Rows are points. Examples show where two turns around zero, p and q, send a point. Where does a point land after both, in the order given? Backwards means that the second turn is done in reverse. Each puzzle has new turns, and all numbers are rounded.
(in the rows, 128 means zero)

Turn p:
[110 131 131] -> [111 122 132]
[140 159  96] -> [122 160  96]
[166 133 127] -> [159 151 125]
[110 170 171] -> [ 94 157 172]
[152  67 102] -> [178  86 101]
[ 91 108 142] -> [106  93 144]
Turn q:
[110 149 141] -> [106 147 119]
[154 144  74] -> [186 145 114]
[162 118 117] -> [158 122 149]
[124  88 127] -> [128  88 129]
[ 90 141 182] -> [ 62 139 129]
Where do these land?
q, then p: [120 127  91] -> [150 137  98]
q, then p: [ 88 142 132] -> [ 98 122  99]
p, then q: [194 131 144] -> [151 170 177]
p, then q: [ 96 148 110] -> [118 125  88]
q, then p backwards: [143  92 162] -> [ 96 108 163]

Turn p:
[ 88 129  77 127 173 106] -> [ 75 140 107 149 180 116]
[176 134 157 168 151 123] -> [176 149 145 140 140 173]
[110 125 115 142 106 119] -> [114 109 125 152 117 123]
[113 150  62  81 111 129] -> [ 79 152  78 127 106  88]
[165  90 154 117  75 137] -> [187  98 123 117  89 108]
[113 155 135 105 145 104] -> [106 158 153 126 136 110]
[145 103 157  71 156 140] -> [155 141 133  68 151  97]
[116 138 152 138 135 131] -> [123 125 154 122 130 142]
[125 128 143 202 100 162] -> [136  82 134 149 103 194]
Turn q:
[153 186  83 102 103 103] -> [160 205 114 148 128 110]
[133  91 142 183 142 138] -> [117  68 141 158 137 137]
[137 131 165 131 145 148] -> [147 103 152 106 132 137]
[ 99 179 137  95 173 119] -> [118 173 169  84 157 121]
[161 101  83 138 140 128] -> [134 116  88 159 162 113]
[ 89 159 143  80 127 155] -> [122 164 136  70 121 159]
[121  94 115 162  97 129] -> [109 103 107 166 106 141]
[130  82 155 132  97 105] -> [116  91 115 132  81 107]
Where do these land?
p, then q: [132 140  87 164 130 133] -> [115 129 122 157 150 168]
p, then q: [130 145 171  94 125 176] -> [148 148 103  72  95 125]
p, then q backwards: [113  82 109 172  99  96] -> [168  91 117 186 127 124]
p, then q: [108 165 150  84 114 131] -> [119 157 143 100  79 120]
p, then q: [200 131 134 154 131 108] -> [196 128 135 162 147 138]
p, then q: [ 87 130 149  88 148 138] -> [100 139 139  78 117 104]
q, then p: [118 114 120  77 124 141] -> [101 149  99 116 120  97]
p, then q: [137 118 103 191 152 100] -> [131  93 149 163 177 159]

Turn p:
[187 118 147 173 159 113 184 126 153] -> [183 157 140 179 132  84 169 113 111]
[186 157  96  99 156 150  95 130 154] -> [171 173  85 134 152 153  86 146 124]
[ 94 138 118 105 111 114 117 135 108] -> [ 86 108 122 111 122 131 108 134 122]
[106 138 121  96 100  78 113 117 144] -> [ 90 112 111 121 132  90  94 146 152]
[140 147 144 167  77 153 145 183 138] -> [138 100 137 177  93 155 159 178 121]
[ 82 152 102 163 136 141  97 109  94] -> [ 84 117 131 138 132 179 118  81 141]
[ 92 135 164  88 117 169 135  90 131] -> [104 157 122  71  92 137 151 134 158]
[115 135 134 138 119 105 127 196 147] -> [108 104 141 159 153 126 138 180 107]
[118 133 132 134 142 172 147 107  60] -> [122 140 142 104  86 166 140  79  96]
[137  73 164 120 128 111  86 112 131] -> [153 119 179  93 146 108 107 131 161]
[150  81  86 126 162 102 164 104 147] -> [166 119  99 120 167  79 141  86 114]
Turn q:
[116 123 149 159 128 141 156  65 132] -> [104  92 155 163 107 121 136  86 144]
[125  83  79  81 122  55  41 113 145] -> [ 59 128  56  68 166 129  73 134  84]
[148 173 130 180 138 107 133 139 120] -> [150 141 151 171 120  89 103 147 112]
[112 116 137 138  96 114 147 135  98] -> [133 106 155 112  98 143 120 142 115]
[121 125 104 117 115 201 146 131 147] -> [132 158 112 132 100 157 162 114 181]
[165 114 131 125 141 160 139 161 116] -> [184 128 106 127 129 134 138 131 146]
[ 95 142 147 140 149  87  96 117  90] -> [108 111 152 151 158 146 102 143  77]
[139 142 177 131 124 125 102 195 137] -> [169 142 157 108 175 124 108 171 149]
[136 147 125  91 112 172 174  78 130] -> [127 146 141 125  97 135 177  60 137]
[123 115 100 119 156 118 146 145 165] -> [113 129  94 125 132 102 162 153 135]
Where do these land?
q, then p backwards: [169 133  88 113 162 128 147 130 132] -> [153 135 102 118 137 131 182 114 150]
q, then p backwards: [ 94 140 134  91  97 118  90 112 104] -> [100 140 131 112 165 146  97 140  83]
p, then q: [146  67 109  63 168 183 160 116  65] -> [166 148 109  80 124 170 150  42  62]
p, then q: [139 167 135 170  86 121 154 121 149] -> [115 120 145 136  79  97 101 157 159]
q, then p: [143 133 150 123 113 123  91 101 131] -> [120 154 138 108 144 135 107 111 156]
q, then p: [ 80 156 159 161 129  81 133 113 129] -> [ 93 120 204 123 132 125 148 134 125]
q, then p: [ 82 144 113 126 112 155 104 110  97] -> [113 135 132 123  99 185 153 127 148]
p, then q: [105 121 119 177  95 151  84  93 164] -> [ 99 122 105 133 132  96 147 118 207]
q, then p: [159 105 112  99 144 109 171 166 169] -> [131 114  86 132 140  69 118 142  81]
p, then q backwards: [143 110 125 146 144  94 153 177 104] -> [126 153 150 137 162  81 143 115  98]
q, then p: [149 133 163 140 157 143 121 168 164] -> [150 160 128 160 176 103 134 143 116]

Turn p:
[112 113  92 114 151 100  77 120 135 102 156 106] -> [127 132  96  90 178  89  98 140 143 138 139 126]
[168 137 160 137  91  89 150 105 129 161 132 119] -> [140 134 153 134  59  87 136 135 126 118 107 125]
[ 93 136 137 108 151 113 153  87 129 121 117 142] -> [103  89 135 120 137 116 124  89 107 133 103 136]
[142 156 100 166  81  96 151 136 154 146 113 131] -> [115 160 116 114  71 133 143 125 170 111  98 145]
[176 156 126 150 137 133 158 141  75  83 118 165] -> [162 161 112 148 143 143 189 115  88  95  93 126]
[ 99 155 102 111 151 152  95 142 105 156 109 134] -> [116 156 121 110 143 164  98 106  99 150 156 144]
[174 154 163 140 121 177 136  92 116  90 119 139] -> [182 138 157 183 142 135 138  99 122 115  94 112]
[122  89 137  81  85 150 155 112 128 118 105 124] -> [141  73 147 123 112 149 112 117 131  83 140  97]
[100  84 138 112  93 108  73 167 157 110 176 127] -> [106 124 147 108 165  99 106 191 170  95 173 135]
[154 141 145 118 155 126 144 135 162 152 153 114] -> [138 125 156 121 115 112 155 134 140 178 133 122]
[107 147 118 167 132 170 143 150  96 117 127  99] -> [103 161 100 169 139 161 136 116 126 134 135  93]
[109 122 144 102 148 100  84 129 165 148  91  98] -> [117 112 146  90 127 131  69 161 127 167 112 132]
[108  74 102 158 169 151 145 149 114 160 148 163] -> [114  98  78 155 133 145 160 139 117 147 181 168]
Turn q:
[ 97  97 131 162 151 128 117 108 130 124  98 142] -> [120 122 152 124 155 160 115 111 107  96 101 117]
[103 101 182  88 120 139 177 135 123 145  99 141] -> [112 127 149  75 109 110 119 164  99 155  82 106]
[109 155 109 106 125 131 108 112 139 114 134 145] -> [107 151 126 118 133 112 125 124 146 100 155 129]
[116 194 164 138 174 206 134 111 142 105  62 134] -> [136 235 153 137 166 127 157 155 102 112 106  76]
[143 120 104 115 109 114 120 156 138  92 122 125] -> [138 113 100 133 102 140 126 153 149 102 141 125]
[118 131 141  77 130 124  98 139 155 104 130 102] -> [115 131 135 127 100 119 110 143 161 124 156  79]
[167 106 102 123 104 121 117 103 154 130 140 110] -> [150 116 100 119  99 140 134  84 156 128 135 126]
[136 120 118 151 108 111 102 225 154 131 140  95] -> [109 103  89 190  99 180 103 168 145 157 144 130]
[183 105 138 138 183 105 119 162 129 141 130 135] -> [172  97 123 137 173 156 117 147 159 165 121 119]
[102 127 110 161  99 193 129 111 119 114 154 145] -> [116 162 134 116 115 156 151 108  75 110 163 159]
[172 146 124 124 128 104  98 101 113 154 122 140] -> [165 138 119 133 146 102 102  98 159 133 122 148]
[105 117 128 163 109 103 137 113 156 119 152 144] -> [ 97 113 150 126 116 155 145 109 144 113 117 161]
[138 136 129 144 136 104 135  97  59 128 157 118] -> [161  96 156 148 144  83 137 108 106 126 139 161]
[103 136 110 102 115 110 200 121  81 191 151 115] -> [ 93  88 104 111 133  55 149 119  85 170 110 156]
Where do these land?
q, then p: [179 176 141 140 158 119 154 167 130 100 142 156] -> [130 138 141 120 112 161 203 153 145 166 125 150]
q, then p backwards: [129 119 102 159 119 120  88 160 117 128 129  85] -> [114  95 136 157 122 178 133 105 102 142 111 124]
p, then q: [105 101 128 110 103 157  89 144 170 113 158 151] -> [117 127 165 111 145 177 136 144 169 149 160 113]
q, then p: [150 139 166 104 127 102 164 129 118 110 165 133] -> [120 104 163 111  88 124 159 166 131 122 132 140]
p, then q: [176  89 120 150 122 144  98 127 111 121 133 161] -> [174 123 104 134 145 157 150 151 151 127 143 165]
p, then q: [138 124 148  98 150 151  95  79 101 159 120  93] -> [169 112 140 160 130 113  79  81 131 149 143 144]
p, then q: [ 89 143 100 144  98 146 129 105  92 166 102 106] -> [113 156 132 145 107 120 116  77 111  86 166 146]
q, then p: [ 90 118 146 160 154 110 163 103 158 164 155 161] -> [ 95  65 155 143 132 152 115 105  89 152 126 149]
q, then p backwards: [108  94 105 143 136 144 144 116 162 120 163 114] -> [102 131 111 103 135 148 182 150 124 137 124 139]
q, then p: [117 107  89  97  83 109 158 119 156 173  97 134] -> [119 103  97  69 125 150  79  95 137  97 128 137]
p, then q backwards: [112 170 106 140 161 101 113 155  87  98  97 150] -> [108 133 107 158 129 175 157 124 134 161  87 170]
q, then p: [131 179 145 110 127 100 107  97 123  97  73  91] -> [120 158 123 120 122 110 120 159 156 127  44 107]
p, then q: [141 104 168 109 126 161 163 163 139 114 132 129] -> [140 112 147 131 105 159 157 147  96 170 119 112]

Turn p:
[ 96 123 119 124 105 126 152 140  85 166 133 112 154 122] -> [107 133 116 136 114 136 156 120  79 150  84 123 126 117]
[131 142 127 135 157 133 120 119 131 161 127 172  53  92] -> [105 134 125 116 137 127  77 139 159 125 134 166  87  68]
[142  79 105  94 112 116 151  58  94 130 126 114 126 124] -> [184 117 165 128  92 108 152  82 117 159 108 148 111 108]
[139 154 139 129 163 146 124 152 135 102  89 142 143 136] -> [146 133 104 108 155 158 116 142 127  88 146 132 149 138]
[167 105  89  96 130  70 122 123 186 125 116 132 164 134] -> [164 125 156 117 130  81 179 155 168 123 135 121 183 111]
[140 153 141 104 102 160 143 127 157 152 137 133 113 109] -> [113 161 146 106 109 143  91 141 146 152 111 126 141 127]
[ 93 106 141 111 156 125 140 127 130 106 121 117 105 154] -> [126  95 126  97 160 122 133  98 130 130 126 143 115 151]
[116 133 164 104 127  91 149 141 119 110 139 137 139 108] -> [110 145 159 104 156 120 141 117  94 130 148 115 132 120]
[125 136 168 133 119 102  94 134 128 114  95 121 126 145] -> [122 106 152 134 141 112 110 138 105  82 135 128 138 150]
[165 111 150 163 177 119  71 116 124 135 110  89  94 122] -> [164  81 132 184 171 115  77 141 141 112 134 133 114 116]
[106 111 122 102  99 153 119 153 150  94 165 165 161 130] -> [ 99 119 122  90  89 144 153 126 136 146 170  89 148 143]
[143 163  84 111 136 156 116  83 122 124 135 112 108 123] -> [174 152  94 122  98 102  93 123 143 145 123 139 113 128]
[148 152 127 187 106 154 114 188 126 121 135 121 115 136] -> [ 99 141 104 165 131 162 115 160 148  95 122  85 104 151]
[119 140  90 169 154 140 176 108  91 184 158 131 157 186] -> [133 148  79 164 122 150 186 151 114 170 100 190  97 148]
[ 88 111 154 157  77 129 130 151 142  95 134 122 160  99] -> [ 73 131 140 148 115 141 140  85 115 114 142  83 160 145]
Turn q:
[120 172 148 100 218 133 130 154 127 149 116 124 132 148] -> [157 158 135 100 208 125 138 158 152 128 175 120 139 115]
[124 115  70 104 124 159 105 137 135 113 102 117 157 125] -> [130 133  71 133 138 159 119 161  96 120 102 123 119 144]
[215 109 138  95 105  80 163 107 150 141 127 150 128 112] -> [158  57 130 124 138 124 131  71 145 139  76 125 128  78]
[125 102 155 133 123 135 110 140 130 142 109 153 104 108] -> [ 98 101 141 161 134 125 127 146 144 144 135 144 121 122]
[107 109 132 129 102 151 122 150 112 156 174 124 126 144] -> [120 110 123 118  86 109 146 156 125 123 148 138 163 149]
[108 153 150 123 130 134 218 119 105  31 132 151 129 129] -> [106 178 169  87 132 134 181  93 158  60  81 134  84 138]
[150  96 137 116 111  81 104 118 212 100 121 118 113 119] -> [116  73 128 118 118 136  57 112 141 130 114  90  83 103]
[ 92 154 112 152 119 119 130 112 113 125 112 139 141 114] -> [120 181 126 153 113 134 123 120 122 120 126 138 130 116]
[121  92 146 100 127 104 105 148 113 139 111 107 115 112] -> [ 89 100 125 129 148  97 121 147 103 141 130 123 130 106]
[117 109 134  95 136 136 108 107 139 119 119 143 156 104] -> [110 114 102 124 145 148 109 131 119 108 131 162 115 109]
[150 171 153 146 122  97 107 136 108 108 131 153 111 133] -> [157 142 193 136 126 115 118 132 125 139 115 142 116 112]
[131 186  42 155 118 156 114 142 129 137 164 130 131  98] -> [195 173  91 145  70 156 155 158 110 148 133 120 109 125]
[132  95 132 170 193 141 128 105 124 145 139  61 131 173] -> [134 125 118 119 163 113 124  88 104 132 197  89 144 194]
[113 121 127 121 118 129 135 120 116 144 132 151 107 153] -> [126 131 123 135 121  98 127 132 154 127 119 146 144 142]
[126 120 127 154 104 146 166 141 107 146 136 134 159 143] -> [125 132 132 140 107 142 163 117 128 107 120 123 176 145]
[118 142 143 157 100 148 104 111 127 154 123  94 109 133] -> [109 141 137 128 102 134 112 123 120 180 147 131 146 151]
Where do these land?
p, then q: [136  95 168 161 127 105  89 139 121 107 136 165 107 123] -> [ 95 104 154 118  94 108 138 129 128 104 173 130  92 149]
p, then q backwards: [132  96 127 137 144  95 142 135 138 107 105 146 142 175] -> [148 110 150 123 158 161 158 145 102 121 154 154 135 132]
p, then q: [ 93 129 153 160 140 125 126 122 107 131 105 129 139 139] -> [127 148 129 155 130 114 137 122 124  95 128 154 118 159]
q, then p: [119 175 142 127 106 104 173 134 166 119 119 135 133 129] -> [132 152 140 116 126 121  75 113 135 127 119 117 183 137]
p, then q: [ 95 130  71 106 139  87 163  86 118  98 127  73 126 157] -> [167 139 116 137 165  85 108  55 151 133  80 113 136 105]
p, then q: [135 156 103 158 108 119 143 190 138 152 140 146 131 126] -> [108 181 122 117 120 148 147 163 141 128 129  79 117 123]
p, then q: [120 121 127 147 104 131 138  86 119 123 124 162 159 118] -> [129 139 143 130  82 142 141 104 136 117 113 163 140 127]
q, then p: [158 134 150 106 148 171 128 105 115 138 137  86 127 150] -> [156 111 130  92 124 137 150 156 116 174 124 163 124 128]
p, then q: [119 104 137 122 166 164 119 141  89 156  92 136  78 119] -> [104  98  96 166 152 128 134 156 123 148 126 162  76 145]
q, then p: [112 108 111 128  37 155  89 141 151  93 125 136  83 168] -> [ 84  69 143 114  92 122 133 159 126  59  76 116 139 163]
p, then q: [161 115 115 100 123 141  86 110 150 183 139 118 108  96] -> [109  84 134 164 117 152 105 152 105 159 139 114 142  81]
q, then p backwards: [105 119 118  83 138 154 140 157 113 152 177  89 137 108] -> [102 139  93  92 147 113 110 158 124 120 139 178 168 147]
q, then p backwards: [191 129 151 143 114  88 119 122 118 126 108 150 162  86] -> [136  67 155 137 136 120 138 108  85 157  98 114 129  88]
p, then q backwards: [100 115 105 176 148 119 156 126 141  92 151 105 122  78] -> [120 116 120 151 165 105 179  87 134 157  89 122 116 106]
p, then q: [118 135 124 102 172 130  99 142 139 137 106 144 155 123] -> [145 106  99 132 138 135 148 149  96  90 125 131 124 109]
q, then p: [154 188 144  92 133 159 140 110 125 132 156 128 137 153] -> [162 147 153  75 117 152 122 170 133 147 137 140 153 117]
